Each row is a point. Examples show where two turns around zero, p and q, send a point. Write where each new point lands after one turn and then the other. Backwards means that the second turn is done in reverse. Each puzzle has new turns, and all numbers are rounded.

Turn p:
[0.11 0.51] -> [-0.50  0.15]
[-0.13  0.27] -> [-0.28 -0.11]
[ 0.17 -0.45] -> [0.46 0.14]
[-0.28 -0.11] -> [ 0.09 -0.29]
[ 0.13 -0.22] -> [0.23 0.11]
Turn q:
[ 0.36 -0.32] -> [-0.46 -0.16]
[-0.17 -0.24] -> [-0.13  0.27]
[-0.21  0.07] -> [0.16 0.15]
[0.02 0.48] -> [ 0.41 -0.25]
Where do these land?
p, then q: [ 0.16 -0.48] -> [-0.13 -0.49]
q, then p: [-0.24  0.32] -> [-0.02  0.40]
p, then q: [0.08 0.29] -> [0.23 0.20]
p, then q: [-0.10  0.26] -> [0.06 0.27]
p, then q backwards: [ 0.11 -0.39] -> [-0.27  0.30]

Turn p:
[0.16 0.23 0.13] -> [-0.18  0.23 -0.10]
[-0.17  0.61 -0.31] -> [ 0.26  0.24 -0.61]
[-0.03 -0.06  0.17] -> [-0.16 -0.09  0.04]
[-0.27 -0.46 -0.08] -> [ 0.17 -0.45  0.24]
[ 0.31 -0.33  0.09] -> [-0.09  0.06  0.45]
Turn q:
[-0.13  0.25  0.25] -> [ 0.29  0.20 -0.13]
[ 0.54  0.06 -0.09] -> [ 0.14 -0.52  0.13]
[-0.48  0.13 -0.25] -> [-0.25  0.27 -0.42]
[ 0.15 -0.57  0.07] -> [-0.25 -0.01  0.54]
[-0.07  0.14  0.02] -> [ 0.08  0.05 -0.13]
Where do these land?
q, then p: [-0.10 -0.15 -0.49] -> [ 0.24 -0.44 -0.15]
p, then q: [-0.27  0.05 -0.26] -> [-0.14 -0.32  0.14]
p, then q: [-0.10 -0.29  0.25] -> [-0.10  0.31  0.23]
q, then p: [ 0.49  0.38 -0.01] -> [0.10 0.08 0.61]
q, then p: [ 0.11 -0.07 -0.08] -> [-0.04 -0.13  0.07]
q, then p: [-0.14  0.10  0.59] -> [-0.26  0.55 -0.09]

Turn p:
[ 0.27 -0.31 -0.14] -> [-0.10 -0.42  0.00]
[-0.43  0.08 -0.19] -> [-0.31  0.34  0.12]
[-0.20 -0.18  0.33] -> [0.19 0.06 0.38]
[ 0.36  0.41 -0.01] -> [ 0.21  0.02 -0.50]
Turn q:
[0.19 0.32 0.23] -> [ 0.06 -0.05 -0.43]
[ 0.25 -0.46  0.02] -> [-0.38  0.34  0.13]
[-0.02  0.36 -0.28] -> [ 0.45  0.00 -0.04]
[-0.43 -0.22  0.03] -> [-0.14 -0.30  0.35]
Where do these land?
p, then q: [ 0.08 -0.08 -0.08] -> [-0.07  0.00  0.12]
q, then p: [-0.13 -0.07  0.59] -> [-0.44  0.04  0.42]
p, then q backwards: [-0.10 -0.08 -0.53] -> [ 0.07 -0.32  0.43]
p, then q: [-0.03 -0.07  0.61] -> [-0.23  0.28 -0.50]
q, then p: [ 0.21  0.04 -0.24] -> [ 0.12  0.07 -0.29]
q, then p: [-0.04  0.26 -0.35] -> [ 0.23 -0.27 -0.26]
